Every row gives one point. Any point is a mix of the corners, with weights that add up to 1. It lies inside the corners' shape when no weight is negative. Say inside or outside, and name the corners with a negative weight.
In the rows, 128 means zero.

Corners:
(1): [ 82 155]
(2): [116  88]
(3): [170 144]
Points:
[124 135] => inside
[ 82 135] => outside (3)
[ 87 118] => outside (3)
[ 87 149] => inside
[ 86 166] => outside (2)
[ 91 151] => inside
[115 148] => inside
[ 78 140] => outside (3)

Corners:
(1): [127 166  63  80 144  74 103 102]
(2): [130 148 219 118 168 170 138  70]
(3): [120 129  85 195  32 104 199 188]
(4): [167 125 148 145 113 159 185  90]
(5): [172 171 115 206 100 130 123 170]
(6): [120 140 176  69 198 121 112 174]
(7): [ 91 121  89 172  97 150 139 132]
(8): [119  82 160 126 171 124  83  91]
(9): [111 141  83 103  73 104  93 182]
Points:
[136 144 124  85 149 108  88 161] => outside (2, 3, 7)
[125 127 126 129 118 139 144 125] => outside (5)
[139 150 117 151 100 129 146 152] => outside (8)
[122 118 123 132 121 129 132  97] => outside (5, 6)
[143 113 141 148 118 119 113 163] => outside (1, 2, 7)
[122 137 142 103 149 124 127 130] => outside (5)
[133 139 131 155 102 149 149 145] => outside (1, 8)
[120 129 118 125 120 117 138 130] => outside (5)

Corners:
(1): [123 168  71 200 129 114  64 161  74 114 132 123  82 192]
(2): [130  97 134  78 182 157 141  71 179 161 190 114 101 119]
(3): [179  83 123 114 175 155 141 108 192 165 127 122  82  57]
(4): [190 119 137 126 102 113 112  91 165 106 133 113 200  87]
(5): [120 106  50 145  89 130  82 195  94  93 125 186 135 149]
(6): [105 131 102  90 143 147  96 121 138 169 143  76 121  81]
(7): [108 135 123 175  64 167 133 109  85 101 137 174 155 130]
(8): [174 106 178  39 105 131 167  96 117 165 150 109 158  55]
(9): [ 96 141  54  74 143 137  46 134 156 138  88 133  69 118]
(10): [ 96 160 130 170 155 139  43 157  79  93 156 161 119 146]
(11): [164 119 116 104  84 164 132 113  94  67 148 106 146  93]
(12): [111 197  82 184 134 172  59 186 108 142 136 145 113 181]
(13): [171 111 155 122  86 123 189 139 170 111 158  92 159  69]
(14): [121 161  93  76 167 114 108  80 174 139 185 128  90  71]
(15): [ 95 174 100 168 155 151  97 169  72  88 107 125 132 135]
Points:
[150 132 127  97 120 129 132 118 124 129 154 108 148  98] => outside (3, 7, 9, 10)
[109 140 102 135 130 137  90 123 116 105 149 131 123 123] => outside (3, 8, 12)
[129 141 121 124 132 144 106 121 124 131 145 123 125 109] => outside (5)
[130 126 106 135 124 145 109 143 117 123 136 131 116 123] => outside (4, 14)
[155 131 125 105 141 134 126 114 139 129 158 121 122  92] => outside (6, 7, 9)
[ 97 142  94 132 154 156  93 140 137 137 134 136 100 117] => outside (1, 4, 8, 11)
[135 144 111 127 129 146 102 127 132 133 148 120 117 116] => outside (5, 15)
[128 139 103 125 100 140 114 125 121 127 145 133 130 123] => outside (3, 10, 15)
